Each row of a before or after table is a point. One or more steps were done to the points. Then noise was added and the rows were shuffled. The steps act on how far a point lies along the listed directions, d1 being the first. What was done? A step turns or swaps two directions, mirrors them in a line or flattens them onto one, adds a multiple of one to another, or multiplies one. Angles are multiples of 10 degrees, from the lower direction toward the higher: turns from -170 to 170, lines from 10 to 170 but not 90. Use the fewest steps. Two steps may share a direction if one is a turn and the other turns, adds or multiplies; they go together, in the order done. Otherwise the lowest direction goes first.

Directions:
(1): [20, -48, 44]
(2): [-45, -44, -27]
(3): [-47, 21, 45]
Before (14 x 3)
[[30, -12, 30],
[25, 20, -2],
[4, -38, 16],
[-40, 48, 7],
[-31, 60, 10],
[45, -13, 24],
[9, 29, -8],
[0, 0, 40],
[31, 11, 8],
[-12, -36, 25],
[22, 0, -6],
[0, -50, 1],
[-8, 17, 48],
[-7, 4, 7]]
After (14 x 3)
[[-23, 56, 1],
[-10, -38, 21],
[-3, 3, 4],
[41, -11, 28],
[26, 11, 10],
[20, 20, -1],
[-29, 43, -3],
[31, -11, 32],
[18, 2, 0],
[0, -37, 22],
[1, 14, 39],
[9, 29, -5],
[7, -1, 35],
[-3, -49, 3]]
Steps: multiply d3 by 0.7

Directions:
(1): [38, 12, 60, -12]
(2): [-15, -55, 27, 37]
Before (10 x 4)
[[-3, 6, -9, -5],
[-27, -14, -43, 20],
[-23, 34, -23, 9],
[-18, -28, -2, 10],
[-22, -2, -30, 7],
[17, 9, -14, -22],
[35, -17, 60, -15],
[-8, -26, -12, 26],
[-4, -28, 28, 11],
[6, -24, 54, -1]]
After (10 x 4)
[[-10, -10, -33, 15],
[25, 42, -16, -52],
[-1, -7, 9, 4],
[-18, -25, 0, 22],
[21, -16, 17, -6],
[-22, -35, -15, 34],
[-20, -9, -26, -2],
[-11, 18, -30, -18],
[-3, 37, -26, -40],
[-17, -5, 29, 35]]
Steps: mirror d1 and d2 in the line at 150 degrees

Directions:
(1): [48, 31, 8, 18, 31, 44, 8, -23]
(2): [-7, -27, 4, 28, -29, 11, -36, -57]
(3): [15, 6, 23, -3, -33, 32, -44, 46]
(4): [-19, 11, -43, 60, -12, 15, 13, 25]
Before (12 x 8)
[[-6, -28, 6, -9, -10, -11, -8, -16],
[-9, -10, -7, 11, -10, -1, -5, -20],
[36, 17, 7, 3, 5, 31, 9, -17],
[3, -1, -8, 4, -7, -6, -1, 0],
[-5, -7, 15, -16, -7, -16, -9, 1],
[19, -4, 17, -53, 42, -26, 7, -46],
[18, -8, 42, -53, 9, -23, -9, -8],
[-18, -15, -2, 18, -29, 2, -1, -32],
[-15, -10, -16, 5, -12, -3, 4, -23],
[-10, -39, 6, -4, -25, -4, -42, -50],
[-7, 6, 0, 9, 9, -13, 13, -9],
[1, 1, -24, 1, 27, -31, 41, -36]]
After (12 x 8)
[[2, 3, 20, -9, -2, -6, -10, 0],
[22, 7, 1, 3, 8, 20, 7, 22],
[-1, -15, -4, 19, -29, 13, -12, -36],
[8, 1, 9, 5, -36, 34, -60, 43],
[10, 4, -3, -3, 1, -7, 3, -2],
[28, 21, 16, -6, 11, 24, 21, -11],
[1, 14, -3, 9, -2, 2, 5, 25],
[-4, 9, -9, 34, -31, 16, -17, 55],
[26, -7, 35, -42, -21, -2, -35, 6],
[18, 11, 9, -5, 11, 11, 4, -8],
[19, 11, 8, -21, 7, 15, 4, -3],
[45, 33, -7, 15, 27, 47, 4, 12]]
Steps: swap d1 and d2; turn d3 and d4 by 130 degrees

Directions:
(1): [25, -46, -24, 8, -29, -15, -23, -14, -25]
(2): [6, -2, 1, 23, 6, -60, 2, 28, 27]
(3): [29, 29, -33, 17, 34, -4, 13, 2, -37]
(4): [27, 20, -9, -41, -13, -23, 15, -37, 21]
Before (9 x 9)
[[-9, 4, -9, 14, 18, 17, 4, 14, -19],
[-6, -3, -2, 7, -2, 6, -6, 8, -7],
[11, 8, -1, 8, 7, -21, 7, 6, 4],
[-7, 3, 2, 3, 8, 20, 2, 10, -5],
[2, 9, 1, 2, 7, -19, 10, 4, 11],
[5, -8, 4, 0, -4, -19, -5, 0, 13],
[12, -10, -5, -8, -9, -18, -2, -11, 6],
[2, 12, -2, 0, -3, -5, 7, 4, 0],
[9, 10, -2, -1, 6, -19, 10, 4, 6]]
After (9 x 9)
[[4, 0, -4, 2, -13, -15, 0, 5, 2],
[12, -7, -3, 18, 0, -58, 3, 17, 20],
[-1, -12, -6, -3, -4, 36, -6, -4, -22],
[-16, -26, -2, 2, -11, 29, -11, 1, -17],
[-9, 0, 1, 4, -1, 11, -5, 7, -5],
[11, -8, 1, 10, -5, -53, 2, 15, 22],
[8, 10, 3, 14, 14, -48, 5, 18, 26],
[11, -10, 5, 19, -4, -60, 1, 21, 28],
[2, 12, 7, -6, 8, -28, 9, 3, 25]]
Steps: turn d1 and d3 by -150 degrees; multiply d2 by 3

Directions:
(1): [-40, 38, 27, -31, -13, 14, -25, 54, -29, 27, 22, 31]
(2): [-15, 13, 9, 29, 4, -24, 20, -5, 45, 41, -45, 60]
(3): [57, 15, 29, 33, -9, -15, 15, 32, -1, -45, 33, 38]
Before (10 x 12)
[[-24, 15, 4, -17, 7, 16, -5, 13, -21, 35, -5, 10],
[-35, 13, 6, -25, -5, 6, -24, 9, 0, 41, -9, 4],
[3, -12, -11, 2, 1, -1, -5, -10, -9, -10, 12, -21],
[-30, -4, 2, -30, -8, 19, -6, -1, -5, 16, 2, -34],
[20, -2, -6, -26, -1, 26, -24, 14, -60, -25, 54, -50],
[-29, -15, -32, 9, 19, -2, 9, -55, 30, 32, -48, -26],
[-12, 21, 18, -7, 0, 9, -3, 20, 8, 10, -2, 37],
[-8, 19, 20, 2, -7, -20, 1, 27, -4, 14, 6, 40],
[9, 6, 9, 1, -3, -6, 7, 12, -4, -4, 15, 18],
[17, -31, -20, 11, -1, 7, -11, -18, 2, -17, 19, -21]]
After (10 x 12)
[[26, -17, 2, 11, -4, 2, 19, -16, 17, -23, 3, -26],
[-19, -3, -6, -16, 1, 0, -1, -4, -4, 19, -1, -2],
[7, -5, 5, 4, -11, 9, -19, 21, -12, -10, 36, 12],
[5, 0, 1, 5, -3, -3, -5, 8, -13, -10, 20, -2],
[52, 17, 19, 50, 1, -18, 24, 11, 16, -35, 13, 37],
[-29, -10, -14, -9, 5, -15, 1, -20, 7, 30, -23, -7],
[11, -11, -18, -19, 5, 20, -16, -10, -40, -8, 26, -51],
[-16, -6, -11, -9, 11, 10, 1, -25, 20, 14, -25, -2],
[24, -20, -11, 16, 5, -12, 5, -35, 27, -3, -19, -18],
[16, -17, -18, 13, 17, 3, 17, -31, 4, 6, -19, -16]]
Steps: turn d1 and d3 by -130 degrees; multiply d2 by 0.7

Directions:
(1): [-5, -22, 15, 6, -23, 23, -33, 19, -5, -57, -6, -35, -30, 1]
(2): [-42, -8, -5, -29, -10, -5, 13, 24, 20, -2, 30, -7, 14, 60]
(3): [-1, -29, 44, 7, -26, 51, 29, -20, 9, 13, 6, 2, 30, -8]
Before (10 x 14)
[[6, 10, -8, -1, 10, -5, -3, 3, -4, 2, -7, 1, -6, -11],
[16, 9, 2, 16, -2, 13, 8, -14, -4, 9, -13, 14, 13, -26],
[8, 21, -13, -6, 12, -16, 2, 4, -6, 8, 16, 11, 2, 5],
[-20, -9, 4, -12, -8, 3, 13, 8, 10, 15, 17, 8, 28, 21],
[-8, -3, 1, -6, -1, 13, 24, -4, 4, 13, 11, 9, 23, 5],
[15, 17, -16, 4, 12, -13, -7, -6, -8, 5, -20, 9, -10, -21],
[4, 1, -8, -6, -1, 4, -33, 11, -10, -38, -5, -19, -20, -16],
[3, -6, -1, 10, 1, -12, -10, 11, -10, -13, -2, 4, -17, 3],
[10, -9, 27, 9, -3, 25, 24, -31, 6, 18, -6, -1, 21, -34],
[-18, -4, -8, -4, -7, -18, 0, 10, 4, -9, -7, -8, -7, 22]]
After (10 x 14)
[[-25, -21, 28, -16, -14, 23, 40, -12, 25, 19, 19, -4, 37, 13],
[14, 3, 0, 2, 0, 7, 5, -14, -3, 11, -14, 11, 3, -20],
[4, 5, -2, 0, 5, 5, 3, -3, -5, 4, -6, 0, -3, -13],
[35, 1, 8, 14, 0, 22, -35, -13, -22, -33, -25, -14, -26, -63],
[-28, 2, -10, -20, 3, -6, 23, 12, 11, 9, 22, 3, 21, 32],
[-2, 2, -15, 7, 4, -23, -12, 3, -4, -10, -18, -4, -18, 2],
[-4, -4, 9, 3, -14, 24, 21, -8, 8, 13, 2, 9, 28, 3],
[13, -7, 7, 20, 1, -4, -10, 0, -14, -12, -11, 8, -18, -17],
[6, 18, -10, -5, 12, -15, 0, 5, -5, 9, 16, 9, 3, 10],
[-30, 4, -17, -21, 2, -21, 3, 22, 11, 11, 20, 5, 17, 40]]
Steps: turn d2 and d3 by -50 degrees; add -1 times d1 to d2
